Each wall is flat, endless, passes through zero and stands at right angles to its row. A trip goes straight from one point to another. List the walls that it crosses, first one first.
(in the rows, 128 means zero)

Walls:
(1): [ 85 102 144]
(2): [ 95 164 154]
(3): [125 154 103]
(4): [ 99  86 171]
(5): [175  78 176]
(6): [113 152 164]
(7): [112 153 111]
(8): [160  78 170]
(9): [131 114 103]
Trips:
[ 80 101 175] to [119  97 120] -> 9, 2, 6
[127 163 111] to [158 131  79] -> 9, 6, 2
[182 128 107] to [197  87  97] -> 3
[ 71 176 114] to [134  41 102] -> 9, 4, 6, 2, 3, 7, 8, 5

Walls:
(1): [202 184 200 107 133 241  80 181]
(2): [124 141 151 146 172 121 113 111]
(3): [ 93 103  89 131  92  59 136 148]
(4): [102 127 137 121 137 139 207 148]
(5): [123  88 134 141 128 150  69 135]
(6): [118 170 115  84  64 116 189 114]
(7): [164 113 100 190 132 109 104 157]
(8): [115 120 100 148 123 103 116 138]
(9): [ 83 103 135 146 161 116  99 138]
Trips:
[ 85 196 133 132 144 157 102 110] to [ 96 155 197 135 198 129 117 132] -> 6, 4, 5
[153 125 156 141 157 165  85 111] to [139 152  51  90 189 135  84 106] -> 8, 1
[120  95 114  72  86 116 103 129] to [131  75 131 123 120 243 126 142] -> 8, 1, 3, 6, 4
[ 72 128 138 134 145 106 167  59] to [148 169 186 129 121 118 123 173] -> 3, 1, 9, 7

Walls:
(1): [110 150 201 121  99 149 124  82  40 156 131 113  45 132]
(2): [129 179 139 189  45 104 110 169 146 156 156 123 101 132]
(3): [157 130  85 104 131  47 161  96 149 119 168 191 103 117]
(4): [ 75 134 127 183 116 170  54  77  89 118 209 107 158 136]
(5): [ 98 143 142 121 185 131 157 139 109 160  39 162 120 152]
(6): [188 133 220 122 132 157  90 145 101  67 164 131 149  93]
Trips:
[147 131  61 119 140 190 140 175  79 166  92 165 146 114] to [146 200 170  98 175 152 160 144 190 160 176 139 126 154] -> 6, 3, 2
[135 155 196 179  85 175 103 139  91 126  95 141 135  92] to [160  72 110 114 148  93  98 145 127 106 110 119 135 129] -> 5, 4, 2, 1, 3
[117 120 135 156 102 107 125 138 154  78 175 154 102 120] to [206 112 127 157 109 115 142 118 194 113 156 130  77 125] -> 4
[110 104 106 157 115 170  70 158 154 114 167 121 125 144] to [151 139 155 118  82 133 136 110  72 124 135  53 139  88] -> 1
[108  96 108 128 128 135  89 136 170  75 128 162 182 127] to [125 101 124 106 135 118  50 167 232  95  68 162 171  89] -> 3, 4, 5

Walls:
(1): [164  93 133 200 126 107 126 231 135  81 198 140 139 134 142  83  98 202
 156  97 140 147  69 107 158  96 111  98  82 115  93  76]
(2): [113 111 150 143 106 140 186  60 102 149 117 120 138 144 159  95 116 165
  71 121  97  79 109 114 170 162  73 110 151 135 116 205]
(3): [129 168 104 154 130 140 115 172 109 145  99 107 139  89 102 112 130 189
 114 126 160 168 164 184 161 190 158 144  84 139 202 117]
(4): [116 119 189 114 119  85  88 118 180 172 119 122 123 111 150 137 213  75
 151 178 103 103 124  95 111  83 142 152 129 131 108 131]
(5): [122 103  96 176 145 199 102 106 109 113 163 128 143 236 112 142 125 193
  80 108 100 157  87 163 119 211 114 125 137 174 188 152]
Trips:
[114  99 165  75 151  90 165 174 115 111 161 140 162 193  90  68 101  63
  96 115 158  88 164 157 139 216 111  88  99 120 109 113] to [155 155 101  88 164 208 200 138 149 164 101 197  94 107  65 128  67  60
 138 194  60  86 133 163 118 118 113 160 119 142 114  94] -> 1, 5, 2
[122 147 115 157 108 152 167 182 117 150 125  90  67 178 142  63 122 160
 175 136 136 122  93 120 140  92 151 108 243 157 154 103] to [115  42  81 140 117  93 159  99 105 121 142 130 129 100 116 128  90 199
  89 115 134  61  41 139 112 129 146 105  29  92 146 121] -> 3
[136 185 169  76 138 114 136 138 156  73 134 141 117 143  91 124 113 129
 119 139 148 113 171 120 111  56 204  81 116 178 137 111] to [126 159  94 170  92 129 132 145 162 151 195 140  80 150 161  68  79 114
 139  96 134 120 154 173 183 125 112  94 176 127 102 107] -> 1, 4, 2, 5
[161 183 134 160  84 131  65 161  77 124 154 112 191 102 141  99 147 106
 137 133 181 178  61 149 104 112 127 106  93 115 128 127] to [162 158 150 129 134 181 123 138 123 171 168 116 152 154 190 139 138 112
 125 101 117  63 143  78 118  73 102  96 140 108 111 158] -> 4, 3, 2
[158 130  75 111  64 171 125  97 131  83 179 168 176  79 131 113 152 109
 150  93 132 115 165 116 150 163 111  74 117 127 116 121] to [113 158  79 168 118 105 170 108 167 145  77 122 171  74 211  55 126 135
 158 102 140 101 125 120 111 182  81 209  90 168 148  89] -> 3
[103 141 104  71 155 162 165 154 105 120 156 153  68  87 101 126 128 124
 149 161 138 125 168 109  97 134 157  97 131  99  96 146] to [155 129 140 135 130 103 109 161 116 170  95 102 104 104 157 116 101 119
  87 131 160 137 106 109 182 151 119 133 198 118 154 133] -> 3, 2
[141 110  86 201 133  80 155 166  51  95 147  93 128 165 154 136 156 106
 105 149 121 137  84 210  92 128  95 130 127 185 106 156] to [159 185  93 134 101 109 131 145  71 160 149 108 119 140  99 123 177  82
 142  61 192 101 130 110 119 106 152 130  70 151 112 131] -> 2, 5, 4
[149  85 142 158  95  84  96 154 185  51 128 153 116 109 106 133 158 116
  69 207 124 103 169 146 163  84  65 137  86 149 129  88] to [ 83 180 142 177 114 173 168 151 137 139 130 163 100  86  47 114  89 117
 156 128 123  99  72 145  64 126 163 142 130 144 127  95] -> 3, 4
[176 146 129 145 135 190 142  89 153 110 138 172  95  75 116 184 114 103
 181 180  94 131 132 115 149 159  83 160 112  63 122  77] to [124 105 113 146 162 108 153 120  97  94 107  95 122  86 102  87 109 146
 153  89 132 116 121  47 153 123  83  94 102 186 148 147] -> 4, 1, 2, 3

Walls:
(1): [ 96  88 114 100 152 126 126  97 138 164  46 135 111 109 108 120 133  92
 185 154 189  73 138 125 106 145 158 204 137 157 132 142 185 177  89  71
  85 146  48 144 140 158 158  95 122  88 157  79]
(2): [128 106 164 126 129  89 130  98  96 145 145  89 107 163 136 154 117 133
 124 182 141  95  84 124 128 102 145 114 153  74 122  61 113 118  84 148
 137  99  73  84 136 138 242 117 141 136  93 137]
(3): [153 121 146 149 168 170 106 155  73 150 103 184 143 142 152 153  92  97
  38 134 123 101  73 187 152 207 115 123 143 134 108 190 184 179 212  61
 160  99 150  80 101 143 166 110  91  97 113  97]
(4): [104 138 129  90 125 113  90 125 140 165 132 130 115 140 121 105 157 159
 153 119 162  96 104  55 111 105 180 151 120  99 119 159  99 198 126  84
 122 193 153 154 142 155 127 120 152  98 137 157]
(5): [137 135 132  84 110 123  89 125  83  76 107  98 128 155  92 121 154 124
  64  90 150 100  87  96 118 158 155 165 128 147 137  85 161 179 100 146
  93 158 143  94  65 135 150  72 183 136 139 139]
(6): [130 180 158 110 152 163 151 142 136 116 195 143 130 125  77 126  92  99
 118 105 140  84 165 112 117 116 144  78 152  80 119 110 165 179 106 180
 202 103 116 136 150  71 148 178 192 173  95 209]
(7): [140 107  79 115 125  67 133 114  94 113 145  90 114  97 166 124 150 108
  83 117 134  96 160  59 133 100  85 165 154 155 189 168 146 192 135 108
 122 151 112  85 144 102  78 191 171  66 140 138]
(8): [119 146 112 148  84 187 179  90 111 234 162  69  76 164 142 112 131 108
 140  44 145 146 152 143  67 137 145 108  89 126 121  83  60  59 126 117
 178 154  74 170 159 155 174 204 171 121  91 110]
(9): [ 84 105 106 155  89 161  95  99 173  86  95 142  91  87  93 189  86 132
 101  56  94 101  84 115 133 139 124 147 100 109 109 124 160 174 190 171
 131 117 123 137 133  89 104 208 140 186 211 171]
(10): [106 129 146  90 122 124 131 113 140  96 105 132 125 129 172 138 121 190
 131 111  89  93 105 139  97  86 128  73 128 176 147 122  72 142 147 157
 141 169 104 168  96 182  87 172  71 110 117 172]
(11): [141 132 116 137  99 116 153 156  96 113 181 202 245  87 185 130 106  74
 134 109 139 129 122 141 177 151 104 151 105 120  56  84 146 209  62 150
 154  31 157  90 136 172 149 108 136  95 166 109]
Trips:
[117  52 134 136  81 135 149 128 173 185 126 111 161  94 152 121  99 142
 125 100 148 107 129 114  52 155  73  90 161 130 128 152 177 143  79 103
 119 199 130 162  92 149  89 173 159 138 139 109] to [113 153 138  97  95 108 160 168 129  76 114 160 111  89 122 140 119  87
 101 108 146 125 122 120  84  45 161 119  87 182 163 166 104 111 129  94
 115 173 203  94 161 118 140 128 118 142 171 110] -> 5, 8, 1
[124 168 140 198 135 131 153  88 136 148 104 125 170  53 119  93  90 135
 162 130 175 100 170 154 155  85 173 151 130 117 104 145 154 192  57 104
  86 110 126 100 166 140 122  91 157 118 173 134] to [143 123  36 143 107  95 116 178 131 206 144 127 169  74 101 114 150 117
  82 100 122  57 150 168  99 120 113 143 130 141 114 154 115 120 163  96
  97 163 151 147 114 132  93 145 160 125 154 100] -> 6, 9, 3, 8
[ 76 154 129 136 127 134  73 135 159 111 132 148 160 137 154  81 130 104
  88  86 116  84 164 110 154 138 126 111  86 129 194 139 108 137 102  65
 140 109 101 149  92 134 143  74 136 126 144  33] to [106 147 150 122 114 114  98  87 139 190 135 132 182 151 165 123 117 166
 161 173 100 174  82 161 111 115 128 225 173 100 109  82 131 151 182 128
  85  89 132  43 155 111 124 174  98 152 137 116] -> 7, 2, 5, 9, 4

Walls:
(1): [121 141 111 130 144 105 143 122 147  96 100 120  96 173 163 147 120 168
 110 144 100 124 139 149 134 129 142 142 228 128 146 125 182 118  94 137
 118 203 132 150 130 136 178 136 124  43 169 142]
(2): [ 76 156 104 149  80 131 107 178  82  99  56 126  93 137  58 102 131 131
 189 151 118 151  95 135 154 136 176 129 140 138 151 119 156  56  95 122
 142 158 173 116 130 139 111 133 112 106 123  74]
(3): [191 135 166  94 170 149 119 128 159  79  96  96 116 125 151 122 131 143
 176  89 100 124 190 173  90  89 182 119 110 188 115 111 109 186 125 150
  88 162 139 139 123 102 126 119 116 137 103 177]
(4): [149 213 162 135 142  69 141 158 154 140 134 144  86  71 105 137 166 105
 115 157  78 117 148  89 108 124 159 122 155  66 121 174  96 138 116 171
 115 145 126 139 133 154 120 112  61 144 130 150]
(5): [112 116 155 165 141 160 142 105 144 147  94 108 149 109 129 123 109  81
 157  92  88  76 161 125 121 158  88 100 128 128 140 139 110 100 194 185
 135  94 102  99 125 134 116 110  96 159 104 159]
(6): [ 95 133 117 171 171  91 175  97 154 127 140 106  70 124 109 113 155 125
 108 103 228 157 163 142 142 199 122 139  33 123 176 129 162  94 119 124
 157  82 112 141 131 119 115 185 145 154 117 122]
Trips:
[ 81 102 111 128 171 132 121 112 208 187 137 170 109 157 157 155 100 155
 144 145 192 154 119 115 163  90 159 130 151  98 108  96 139  91 148  85
 120  84  90 115 124 185 134 151 174 132 174 119] to [155 102  90 177  58  31  81 175 137  55 125 156 156  92 122 178 164 132
 122 177 126 132  59 157 139 133  72 117 114  85 192 149 124 111 115 166
 128  96  93 104 166 106 159 135 113 105 123  84] -> 2, 4
[129 138  94  81 137  90 153 147 119 124 123 130  95 157 109 183 152 138
 142 161  97 195 140 107 137 100 134 122  83  90 143  80 148 106 140 158
 127  66  92 122 112  59 141 161 132 119   7 102] to [105 124 118 110 177 171 144 156  86  76  83 116  88 146 139 138 141  95
 119  89 160  84 109  77 140 126  58 136 111 164 171 115 123 130  71 170
 150 124 108 112 125  99 140 132 105 159 187 112] -> 4, 5, 1
[ 94  98  99 192  71 146 208 120 120 158 147  93  94  77 134  64  86 154
  48 106 145 115 155 111 147  94 150 133  93 116 162 127 130 141 201 102
 154 111 110 184 148 164 154 157 151 115 157 183] to [ 97 170 173  68 128 110 139 115 124 131 113 122 143 122 118 150 141  95
  94 146  91 124  90 103  96 154 167 176 115 140  68  94 110 123 121 164
  87 165 178 184 141 153 104 149 151  78 178 111] -> 1, 5, 4, 6, 2, 3
[181 115 161 169  86 121 136  54 169 117 105 102 126 108 146 106 182 114
 108 145 164 134 127 132 110 114 158 112 125 154 139 115 118 164 140  84
 136  55 123 168 112 112 199 166 160 116 104 158] to [101 146 138 123 189 120 131 163 122  86 134 109 160 158 120  96 145 125
  87  95 121 154 134 137 113 139 166 142 106 128 134  45 128 143 142 132
 118 150 153  99 150 137 158 150 152 111  92  59] -> 1, 2

Walls:
(1): [139 163  89 123 144 151  90 142 171 177 142 143 163  97 121 196 152 135
 141 166 114  88 111 126  89  87 124 103 112 160  60  84 167  84 134 126
 110 103 146  87 173 132 141 191 174 103 131 173]
(2): [151 141  95 200 152 169  74 105 112 129 151 144 169 163 184 108 167  95
 112 180 122 151 162  92 114  97 110 134 144 120 154 102 118  98 106 100
 166 113 131 123   7 121 119 149 100 161  80 121]
(3): [125 137  97 153 109 145 135 114  93  34  81  98 145 127  66 142 176 127
 132  69 131 181 117 165  87 139 115 117  75  97 179 115 103 147 110 137
  95 160 110 123 152 144 126 148 201 133 122 145]
(4): [151 185 150 114 134 121 142 167  82 118 134 139 119 142 121 120 127 138
 125 141 125 130  90  83 116 122  87 106  84 117  98 194 115 161 156 122
 150 151 138 103 107  99 119 121 178 156 136 106]
(5): [117 114 129  90 141 117 104 122 116 130 154 157 176 156  92 140 127 136
  52 176 127 174 140 125 159 138 135 164 235 136 109 107  95 134 184 159
 114  82 117 165 128 156 125 134  89 136 151  86]
(6): [ 72  72  84 130 140 126 109 155 120 115 178 132 167 108 112 147 129 156
 120  81 140 121 195 102  97 127 129 172  72 142  94 133 133 162 139 156
 165  65  93 131 130 153 199 114 132 108 133 137]
(7): [134 130 115 175 184 150 122 135 100  85 189 122 145 128 101 163 146 131
 122  94 139 160 142  93 134 154  62 158 170 117 135 142 108 102  75  95
 185 106  84  80 124  57  93 120 115 176 151 187]
(8): [ 52 134  94 120 104 181 169 102 160 129 101  87 175 145 154 146 158 161
 136 132  50  76 121  97  95 173 138 156 179 158 189 161  98 154 100 163
 131 131 117 111 140 115  85 134  95  99 122 146]
(9): [ 67 123 206  81  91 161 122 101  90 128 104 119 151 124 118 138 158  87
 150 100  65  91  95 173 135 136  68  68 143 172 166 151 143 151 125 134
 125 207 192 165 130 143 146 132 158 124 153 164]
(10): [ 90 112 111 109 180 162 154 120 153 162 160 110 129 166  95 159 141 126
 113 101 121 174 166 132 154 150 125 142 147  88 148 111 139 133 114 110
  64 155  82 122 121 117  75 117 124  70  78 145]
(11): [147  97 180 120 147 107 128 165 162 123  95 161 159  80 103 137 102 128
 157 153 112 154 141 141 118 131 126 147 127  83  71 121 130 153 134 119
  94 101 139 191 108 198 197 123 123  93  95 125]
(12): [135 200 113 184 137 108 111 109 121 136 127  76 133 111 159  64 156 150
 131 127  94 177 105 149 139  79 129  92 104 107 184  98 100 141 110 130
  75 176 105 110 103  89 124  98 106 155 128 127]
Trips:
[124  99 109  73 241 155  98 124 144 164 133 103 145 116 114 151 108 123
 128 175 122 167 171 151 140 181 122 182 137 137 136 138 147 167 128 177
 130 183 152 120  76 143 105 159 168 130  90 101] to [114 101 127 113 105 151 134 124  91 134 172 124 156 102 112  95 148 145
 176 120 114 102 112 137 105 158 127 115 136  80 171  97 118 128 127  89
  94 155 151 156 191 141 137 134 124 165  89 113] -> 1, 3, 6, 2, 12, 5
[ 85 143 124 102 102  96 110  98 145 186 141 100 145  97  64 120 149  72
 132 111 126 165 110 127 141 128  83 108 117  85 148 124  93 176 166  92
 123 110 142 151 104  73 113 226  81 150  91 123] to [104 113 145 142  84 132  72 118 114 118 123 124  81 135 138 136 139 156
 143 109 125  91 136 126 117 109 134 106  69 123 151 101 154  80 116 123
  83 137  83  79  93 163 107  98 171 112 134 155] -> 11, 1, 5, 7, 4, 6

Walls:
(1): [107  71 113 147 167 152  87 119 174 138 147 116 169 115 150 156 127 125
 146 108 113 161 154  43 113 118 138  81 219 114 110 157 120 178 154 174
 169 177  61 147 156 149 102 158 161 138 143 140]
(2): [141  84 130 175 109  61 118 131 176 128  99 111 117 157  99 178  82 126
  80  72 144 131  92 109  85 186  96 141 117  93 185 115 109 125 113 113
 142 168 165 125  98  84 154 126 149 118 112 133]
(3): [134 143 165 164 126 110 115  98 136 139 129 174 153 116 104 148 120  90
 112 132  73 145 108 110 147 149 120  59  78 130 126  85 182 134 146 123
 125 150 105 190 120 150  75 102  86 106  92 113]
(4): [116 118 121 184 150 180 115 114 105 174 127 106 127 131 101 118 146  87
 102 224 116 151 104 149 135 161 120 165 108 159  92 153 123  73 206 147
 140 138 116 102 160  94 107 126 193 146 131 137]
(5): [ 64  97  68 144 151  99 115  48  77  72  86 129  82 170 102 140 130 166
 124 115 130  56 155 108  54 120 111  57  74 108 166  86 161 112 134  84
 163 152  83  85 144 167  82 142 146 201 151 112]
(6): [119 120 189  70  96 119 124 109 141 100 124 180  95 214 166 133 146 204
 125 177 129 141 182  99 154 148 114 122  56 132 165 146  94 154 154 157
  66 132  55 178 143 125 163 168 179 141 116  91]
(7): [150 143 137 136 132 143 146 167  89 175 124 155 127  84 137 178 116 103
 155  56  61 110 143 169 110 118 186  90 163 173 145 119 168 119 142 209
 125 132 167 126 132 183 112 151 120 130 120 131]
(8): [128 137 110 121 143 169 118 108 136 152 149 127 129 176 125 101  77 203
  90  58 126 121 122 114 101 100 130  87 143 105  25  79 127 115 174 123
 217 120 141 142  93 112 145 158 147  87 137 112]
(9): [171 188 160 149  89 161  82 113 154 143 181 109 178  67 104 148 140  90
 164  76 181 120 147 189 105 128  95 121 144 103  85  97 132 127 118 156
  95  78 119  77 162  50 201 126 161 103 112 147]
(10): [114 118 167 208 181 174 150 141 166 115 118 125 137 156  96 155 171  75
 160 149 137 116 132 159 122 163  97 104 148  57  97  69 124  82 127  81
  81  78 130 155 151 137 107  92  67 163 122  91]
Trips:
[ 94 129 138 190  86  77  58 100  79 129 155 144  88 108 113  89 144 113
 117 137 134  47  97 161 123 134 138 152  40 212 146 137  62 127 175 195
  81  98 124 100  70 163 152 125 129 151  54 170] to [165 168 198 113  72 138 122 200  99 107 201  78  89  58 113  96 128 156
 144  99 140  94 130  68 116  97 100 165  89 196  80 118 209  72 127  95
 154 100 147 183 140 128 117  91 144  68  76 166] -> 2, 5, 6, 8, 4
[ 86 121 123 130 105 160  98 131 190 106 128 103 126 117 164  67 160 173
 121  99 121 157 115  89 154 121  89 133  96 104 119 116 163 130 107 117
  60 133 148 111 104 126 137 164 164 142 104 126] to [117 129 151 107 102  86 119 189  88 142 203 106 159 178 108 117 138 141
 115  90 155 138 152  98 176 189 156  62 107 134 164 142 134 154 148 143
 168 204 112 166 126  79 177 162  73 165  94 155] -> 3, 9, 7
[111 133 111  96 150 141  80 174 157  98 131 111  78 104 134 158 147 119
 152 109  77 162 144 121 122  76 163 128 178 208 207  67 137 206 135 117
 151 137 107 185 167 137 128 133 122 111 152 147] to [162 176 175  85 127 163 158 131 116 117 122 123 104 177 113 134 120 151
 136 217 118 156 148 132 158 156 141 111 173 127 212  88 174 112 127  92
 143 201 201 116 155 142  69 138 112  75 110  79] -> 1, 10, 4
[102 132 121 150 128 221  80  80 156 133 105  90 147 196 137 129  78  92
 142 179 125 153 113 138 137  81 102  95 146 121 121 115 102 146 128  66
 129  98  88 121 140  87 103  89 139 181 180 164] to [118 162  81 138 147  97 158 132 133 111 128 157 116  28 156 126  85 101
 146  96 144 140 120 139 135 112 150  51 165 200  95  93 162 175 143 122
 131 161 126  78 155 169 132 185 116 152  99  90] -> 3, 7, 4, 10
